Every row gives one point. Each copy is the shape, with its points in the same order, stretched, turned, moved and blurred by noise. Is it also mirrored, or only turned?

Shape (7 x 3):
[[-5,-23,17],
[9,-4,-20],
[-47,-36,21],
[1,20,23],
[47,-30,-38],
[15,-56,-5],
[-35,10,-9]]
Copy 1 (7 x 3):
[[-25,9,2],
[-7,-16,6],
[-47,2,-37],
[6,14,-9],
[-10,-17,57],
[-37,0,36],
[-16,-20,-42]]
Copy 1 is: only turned
Copy 2 (7 x 3):
[[26,5,-30],
[-9,-18,4],
[19,4,-88],
[12,38,3],
[12,-57,44],
[39,-47,-16],
[-34,14,-47]]
Copy 2 is: mirrored
Copy 3 (7 x 3):
[[-32,-8,-13],
[20,-4,-9],
[-44,43,-40],
[-40,-1,26],
[57,-54,-14],
[10,-28,-39],
[-11,56,-13]]
Copy 3 is: only turned

Shape (10 x 4):
[[16,44,36,58],
[-13,43,-26,56],
[18,44,26,23],
[52,-17,18,-10],
[17,-7,28,-33],
[45,-22,4,-38],
[-15,10,4,-6],
[29,17,-46,0],
[-3,7,-29,36],
[75,-18,-17,28]]
Copy 1 (10 x 4):
[[-49,22,-39,-53],
[3,5,-13,-70],
[-46,-1,-17,-39],
[-50,19,33,22],
[-36,-11,4,26],
[-39,0,50,34],
[-6,-15,-9,-9],
[-9,-13,55,-28],
[9,16,9,-34],
[-42,48,63,-4]]
Copy 1 is: only turned
Copy 2 (10 x 4):
[[40,-34,-41,24],
[24,-34,13,48],
[10,-26,-40,17],
[-7,36,-40,-10],
[-26,8,-28,-28],
[-33,40,-29,-15],
[-11,-17,1,-3],
[-24,15,-2,38],
[15,-4,16,28],
[13,55,-34,27]]
Copy 2 is: mirrored
Copy 3 (10 x 4):
[[9,-31,23,56],
[33,16,6,67],
[17,-24,32,37],
[-28,-5,38,-10],
[-5,-21,18,-34],
[-15,7,36,-33],
[18,-6,0,-4],
[23,44,37,26],
[11,26,2,40],
[-33,29,49,34]]
Copy 3 is: mirrored

Shape (9 x 6):
[[32,6,64,36,1,-20],
[7,-13,25,19,-15,15],
[-5,11,-64,7,19,26],
[-16,-37,-42,-38,27,16],
[1,1,-35,-2,3,15],
[-33,11,20,-17,-29,6],
[-18,19,-13,-38,-3,-5],
[24,23,33,25,18,34],
[40,-1,1,-1,-26,33]]
Copy 1 (9 x 6):
[[13,-35,-17,25,12,-66],
[15,-24,-15,25,4,-11],
[11,12,34,-48,-5,32],
[-22,1,-9,-41,-57,49],
[0,4,12,-22,-2,20],
[-9,47,-3,31,3,-6],
[-37,58,15,-2,6,-2],
[7,-30,37,31,4,-28],
[-9,-28,9,10,39,11]]
Copy 1 is: mirrored
Copy 2 (9 x 6):
[[-42,9,-23,-3,-7,5],
[-22,1,-6,13,-31,-25],
[13,-41,24,-25,-29,-53],
[39,-36,12,-2,-41,8],
[10,-26,10,-2,-16,-39],
[27,27,-1,27,-20,-3],
[55,-2,-1,23,2,15],
[-19,-6,-29,-36,-32,-17],
[-3,-32,-18,22,-1,-50]]
Copy 2 is: only turned
Copy 3 (9 x 6):
[[-36,31,-6,4,-4,77],
[-16,34,-5,-11,-30,15],
[-7,-17,-47,0,1,-52],
[17,-39,4,16,-29,-31],
[-14,-11,-22,-10,-4,-26],
[-5,40,8,-18,13,2],
[-15,-7,3,-5,33,-7],
[-42,50,-20,23,-12,-5],
[-58,16,-1,-37,-29,-27]]
Copy 3 is: only turned
Copy 4 (9 x 6):
[[-66,95,5,8,1,5],
[-8,51,-22,0,-15,34],
[66,-67,-4,55,-25,-25],
[17,-84,-21,26,21,7],
[43,-30,2,21,-10,-17],
[22,23,31,-37,-18,48],
[33,-30,41,-26,7,-12],
[-28,28,-1,11,-61,13],
[8,28,-21,-29,-35,-3]]
Copy 4 is: only turned
